Each point is reached from the start by the listed moves, each made once or not at all, plus a little noise. Say if it took an odd or an even number of moves. Then give how often each move was made.

Moves:
(1): [ 57 -14  38 -49 -12]
(2): [ 10  23 -10  -3 -16]
(3): [-25  16  24 -40  -4]
Start: [  6 -17  25  12 -19]
Points:
[ 40 -17  86 -77 -35] -> even (1, 0, 1)
[  4 -18  25  12 -18] -> even (0, 0, 0)
[ 13   5  15   9 -34] -> odd (0, 1, 0)
[ 61 -29  63 -36 -30] -> odd (1, 0, 0)

Moves:
(1): [ 31  -1 -13  -5  -1  -8  -7   6  12]
(2): [ -5  25 -23 -29  12   3 -29 -19  -5]
(3): [-10  37   4   2   7   1  28  21   4]
(4): [ 8 -3 -1 41 21 -4 -4 -4  3]
(5): [ -3   2  -8 -18  30   5  15  23  -9]
(6): [ 16  -7 -14  10   1  15  22 -17  -7]
(7): [-10  -1  -4   6   0 -26  11  -3  -7]
(8): [ -3  16   0   8 -29 -11 -16  20 -30]
(9): [ -6  -3 -26   5 -14  21   0  21  23]
Start: [-18   6 -10  -9   8  -8   9  -6  -2]
Points:
[ -9  55 -27   2 -15 -53  23  35 -23] -> even (1, 0, 1, 0, 0, 0, 1, 1, 0)
[  0  72 -95  12  38 -17  29  40 -18] -> odd (1, 1, 1, 1, 1, 1, 1, 1, 1)
[  1  73 -85 -18 -17  11   9  27  -1] -> even (1, 1, 1, 0, 0, 1, 0, 1, 1)
[ -5  -6 -58  29  42  28  40  18  10] -> even (0, 0, 0, 1, 1, 1, 0, 0, 1)

Moves:
(1): [  4   4   8  -9  -3  12   3   3 -11  -6   0 -10   2   5  -6   4   6   6
   1   4  10  -2]
(2): [ 15  15  -9  -2  -5   2  -4   0   4  10   3   2  -2  -2  -2  -3 -12   6
  -3  -2   4  -5]
(3): [  0  13   7  -6   0 -10 -13 -12   2  -3  -5 -13 -12   9  -2   5  15   3
   0 -14 -12  20]
(4): [  6  15   7  12   2   5  10 -11  -1   3   3   2  -2   1   6   0  -3  -5
  -6 -10   2   1]
(5): [  8  -4   8   2  10   0   3 -14   6 -10   3 -11  -2 -10  -8  -6   7   2
  10  -1  -1   5]
(6): [-3  5  2  3 -2 12  3 -4 -1  1  8 -6 -5 -9 -9  9 -8  1  4  3 -1 -4]
(7): [ -9  13  -7 -11   9  -8  22  -2  -4  -2  -8   2  -6   8  -7   1   1   1
  10  -5  -8 -10]
(8): [  2   1  -1  -1   4   0  -6  11   1 -13   8  11   7 -11  -1  -6   5   2
  -4   3  -2  22]
(9): [  7  -1 -17   4  -2   5   4   6  14   3  10  -4   3  -7   1   0  -3   2
  -5   0  -4  14]
(10): [  6  -7   8  -6  11   3  -1   4  -2   6   3  -1   3  -6  -2  -2   5 -12
   4  -4   4  -7]
(11): [  1  -1   0  -2 -16  -1  -1   7 -17  -9  24  -2   2   2 -12  -2   6   8
   3   3  -4  -6]
(12): [ -1   6   9  -3 -16   1  -3 -13   5  -1   2   9  -4   5  10   3   4  11
  -7   0  11   6]
(13): [ -1   5  -6  -3   9  -9   5  -7  -5  10   1  -7   6 -13   2  -3  -8   6
  -4 -11  -5   8]
(14): [-3 -6 -5 -3 11  1 -6 -2 -1  0  4  3  3 11  8  0  6 -1  4  9  3 10]
(15): [  1  -1  -1  -5   2  -5  -2   6 -11 -14  -3  -2  -1   3  10   2  -1   2
  13  -7 -10   3]
(16): [ 12  -2  -2   0   8  -6  -2 -10  -7   2   1   0 -11   1  -9   9   3  -2
   1  -2   9   7]
(17): [ -4  -4   0  10   5   4   6  -5   1  16   8   0 -18   6   3  -2   9  12
   1   9  10  -1]
(18): [ -2 -16   4   6  10   0  14  -1  -2   5   7   8  -9   8  -2 -12 -10  13
  -8   3 -18  -1]
(19): [  2  -6   6   7  -1  -5   5   0   3   3   1  -6  10  -4 -15   9   2   6
  17  10  -5  11]
(20): [ 10   6   7  -6  -1  -7   3  -3   1   3  -1  -6  -4 -12   1  -3   1 -11
   0   7  11  -3]
Start: [ 10   7 -12  -3  10   8  -8   7  13   0 -17   6   1  -9  -5  -2  -3  -9
  -4   7   0   5]
Points:
[ 35 -18  11 -11  32  -8  -2 -12   1   3  -2  10 -12  -4  -4   6   9  -2
  20  23   7  29] -> even (0, 0, 0, 0, 0, 0, 0, 0, 0, 1, 0, 1, 0, 1, 1, 1, 0, 1, 1, 1)
[ 23  -5 -10 -25  26  13 -16  30 -14 -33  31  -5   0   5 -11 -11  25  12
   4   3 -34  58] -> odd (1, 0, 1, 0, 0, 0, 0, 1, 1, 1, 1, 0, 0, 1, 1, 0, 0, 1, 0, 0)
[ 63  -5  18  -9  10 -10   4 -18  -7  -4  23  -4 -17 -23 -35  -7   3  15
  27  15   3  14] -> even (0, 1, 0, 0, 1, 0, 0, 0, 0, 1, 1, 1, 0, 0, 1, 1, 0, 1, 1, 1)
[ 35  24  15 -13  29 -10  36 -18 -27  -7  27   8 -16 -37 -34   3  -4  11
  22  -3 -15  31] -> odd (0, 0, 0, 1, 0, 1, 1, 1, 0, 1, 1, 1, 1, 0, 1, 1, 0, 1, 1, 1)
[ 43  17  -3  13  57   9  11 -35  11  -5  23 -28  -8 -29 -43   7   7  23
  10  -1 -23  95] -> even (1, 0, 1, 1, 1, 1, 0, 1, 1, 0, 0, 0, 1, 1, 0, 1, 0, 1, 1, 0)
[ 27  53  -2   5  13   2  23 -29  -5  -5  16 -26 -29  -6 -39   8  13  25
  45  -5 -25  17] -> even (0, 1, 1, 1, 1, 1, 1, 0, 0, 0, 1, 0, 0, 0, 1, 0, 1, 0, 1, 0)
[ 39  39  -5   7  31  -4  43 -51  18  14   8 -21 -33 -44 -21  18   3  15
  32   1  10  43] -> even (0, 0, 0, 1, 1, 1, 1, 0, 1, 0, 0, 1, 1, 0, 1, 1, 1, 0, 1, 1)
